Each row of a before or after table is a point. The points were changed in one or more steps. Then noise was added and the rows were shuffled. The steps act on columns, c1 being the first. Write out the steps. A step turns or swaps two columns, mirrors them in a line or flattens them onto one, adds a multiple of one to another, or multiplies or shifts one. Angles are multiples of 10 degrees, from the lower column toward the higher: turns from -170 to 170, lines from 10 to 170 but not 90. Use the fewest steps. Two steps may share a column if one is a turn and the other turns, adds or multiplies; they go together, in the order done. Otherwise the lowest column goes first.

Before, 12 rows:
array([[-0.21,  0.05],
       [-0.20, -0.48],
       [-0.10, -0.78],
       [ 0.22, -0.57],
       [ 0.09, -0.54],
       [ 0.12, -0.74],
       [ 0.24, -0.72],
       [ 0.22, -0.17],
       [ 0.09, -0.65],
       [ 0.18, -0.49],
       [-0.07, -0.19],
       [-1.20,  0.75]])
After:
array([[-0.16, -0.15],
       [-0.12, -0.55],
       [-0.34, -0.39],
       [ 0.00, -0.50],
       [ 0.01, -0.76],
       [-0.88,  1.09],
       [ 0.12, -0.23],
       [ 0.02, -0.62],
       [-0.14, -0.73],
       [-0.17, -0.64],
       [-0.35, -0.70],
       [-0.21,  0.10]])
Steps: turn c1 and c2 by -20 degrees

Before, 10 rows:
array([[-0.19, -0.61, -0.37, -0.89],
       [-0.01,  0.69,  0.37, -0.27],
       [ 0.24, -0.34, -0.32, -0.72],
       [ 0.05,  0.48,  0.54,  0.44],
       [ 0.17, -0.34,  0.17, -0.91],
       [-0.59, -0.07,  1.05, -0.07],
       [ 0.02,  0.59,  0.12, -0.15],
       [-0.35,  0.69,  0.36,  0.04],
       [-0.25, -0.39,  0.04, -0.72],
       [-0.26,  0.30,  0.40,  0.08]])
After (10 x 4):
array([[ 0.67,  0.39,  0.21,  0.52],
       [ 0.43, -0.44, -0.16, -0.99],
       [ 0.25,  0.67,  0.13,  0.11],
       [ 0.60,  0.61,  0.04, -0.05],
       [ 0.35,  0.29,  0.16,  0.14],
       [-0.03, -0.09,  0.40, -0.07],
       [ 0.57,  0.71,  0.14, -0.15],
       [ 0.36, -0.28,  0.02, -0.78],
       [ 0.86, -0.20, -0.12, -0.75],
       [ 0.80, -0.21,  0.07, -0.97]])
Steps: shift c1 by +0.60; turn c2 and c4 by 10 degrees; multiply c3 by 0.4

Before:
array([[-0.32,  0.60,  0.27, -0.52,  0.95,  0.24, -0.11, -0.35],
       [ 0.00, -0.51,  0.26,  0.17, -0.47,  0.07,  0.37,  0.14],
       [-0.34,  0.58, -0.49, -0.33,  0.45,  0.16,  0.41, -0.02],
       [-0.31, -0.15,  0.33,  0.14, -0.23, -0.29,  0.19,  0.30],
       [ 0.56,  0.17, -0.19,  0.27, -0.40,  0.39, -0.33,  0.77],
       [ 0.45,  0.56, -0.46, -0.83,  0.52, -0.17,  0.13,  0.08],
       [-0.32,  0.07, -0.10, -0.80,  0.48,  0.74, -0.19, -0.25],
       [ 0.28, -0.24, -0.54,  0.50, -0.07,  0.26, -0.73,  0.48],
       [ 0.09,  0.80, -0.16, -0.51,  0.45,  0.07,  0.49, -0.82],
       [ 0.07,  0.27, -0.31, -0.11, -0.60, -0.06, -0.41,  0.28],
       [-0.61, -0.46,  0.46, -0.03,  0.30, -0.61,  0.30, -0.42]])
After (11 x 8):
array([[ 0.27, -0.23, -0.51,  0.54, -0.11,  0.27, -0.68,  0.46],
       [ 0.48,  0.63, -0.47, -0.37,  0.55, -0.23,  0.54,  0.03],
       [ 0.02,  0.25, -0.31,  0.18, -0.55, -0.07, -0.18,  0.27],
       [-0.32,  0.55, -0.51, -0.33,  0.46,  0.16,  0.40, -0.01],
       [ 0.08,  0.82, -0.16, -0.46,  0.47,  0.11,  0.55, -0.81],
       [-0.29,  0.06, -0.07, -0.22,  0.47,  0.72,  0.32, -0.23],
       [ 0.58,  0.17, -0.20,  0.24, -0.44,  0.37, -0.28,  0.71],
       [-0.33, -0.13,  0.28, -0.03, -0.21, -0.27,  0.09,  0.29],
       [-0.32,  0.60,  0.24, -0.21,  0.97,  0.27,  0.15, -0.36],
       [-0.03, -0.53,  0.30, -0.13, -0.49,  0.06,  0.12,  0.15],
       [-0.59, -0.47,  0.44, -0.18,  0.31, -0.67,  0.20, -0.42]])
Steps: flatten c4 and c7 onto the line at 130 degrees

Before:
array([[-0.34,  0.10,  0.06, -0.66, -0.08,  0.68, -0.18, -0.39,  0.50,
         0.09, -0.43],
       [-0.51, -0.28,  0.33, -0.70, -0.18,  0.57,  0.07,  0.71,  0.43,
         0.22, -0.96],
       [-0.25, -0.38,  0.24,  0.13,  0.10, -0.47,  0.58, -0.35,  0.10,
         0.04,  0.17],
       [-0.71, -0.40, -0.34,  0.48,  0.39, -0.35,  0.21,  0.40,  0.39,
        -0.18,  0.44],
       [-0.55, -0.16,  0.40, -0.65, -1.15,  0.62,  0.07,  0.01,  0.35,
         0.03, -0.42],
       [-0.01, -0.34,  0.39, -0.09, -0.49,  0.17,  0.15, -0.03,  0.40,
         0.68,  0.38],
       [-0.41, -0.92, -0.46,  0.73,  0.49,  0.23,  0.42,  0.33, -0.17,
        -0.31,  0.15],
       [-0.72, -1.27,  0.07,  0.75,  0.50, -0.08, -0.45,  0.01, -0.17,
        -0.45,  0.19]])
After:
array([[-0.31,  0.11,  0.14,  0.75,  0.03,  0.65,  0.07, -0.26,  0.58,
        -0.16,  0.34],
       [ 0.00, -0.34, -0.22,  0.07,  0.08,  0.21,  0.38, -0.05, -0.17,
        -0.89,  0.49],
       [-0.49, -0.26, -0.12, -0.12,  0.04,  0.54,  0.32, -1.01,  1.03,
        -0.32,  0.09],
       [-0.71, -1.31,  0.45, -0.47,  0.07, -0.08,  0.14,  0.56, -0.26,
         0.67, -0.07],
       [-0.20, -0.36, -0.61,  0.17,  0.14, -0.48,  0.15,  0.35, -0.10,
         0.03,  0.14],
       [-0.57, -0.19, -0.12,  0.35, -0.85,  0.64,  0.41, -0.49,  0.50,
        -0.79,  0.16],
       [-0.69, -0.38, -0.17, -0.66,  0.14, -0.34, -0.42,  0.11, -0.28,
         0.39,  0.50],
       [-0.41, -0.91, -0.35, -0.75,  0.18,  0.26, -0.56,  0.36, -0.21,
         0.55, -0.10]])
Steps: turn c3 and c7 by 100 degrees; turn c4 and c8 by 130 degrees; mirror c5 and c10 in the line at 20 degrees; turn c9 and c11 by 70 degrees
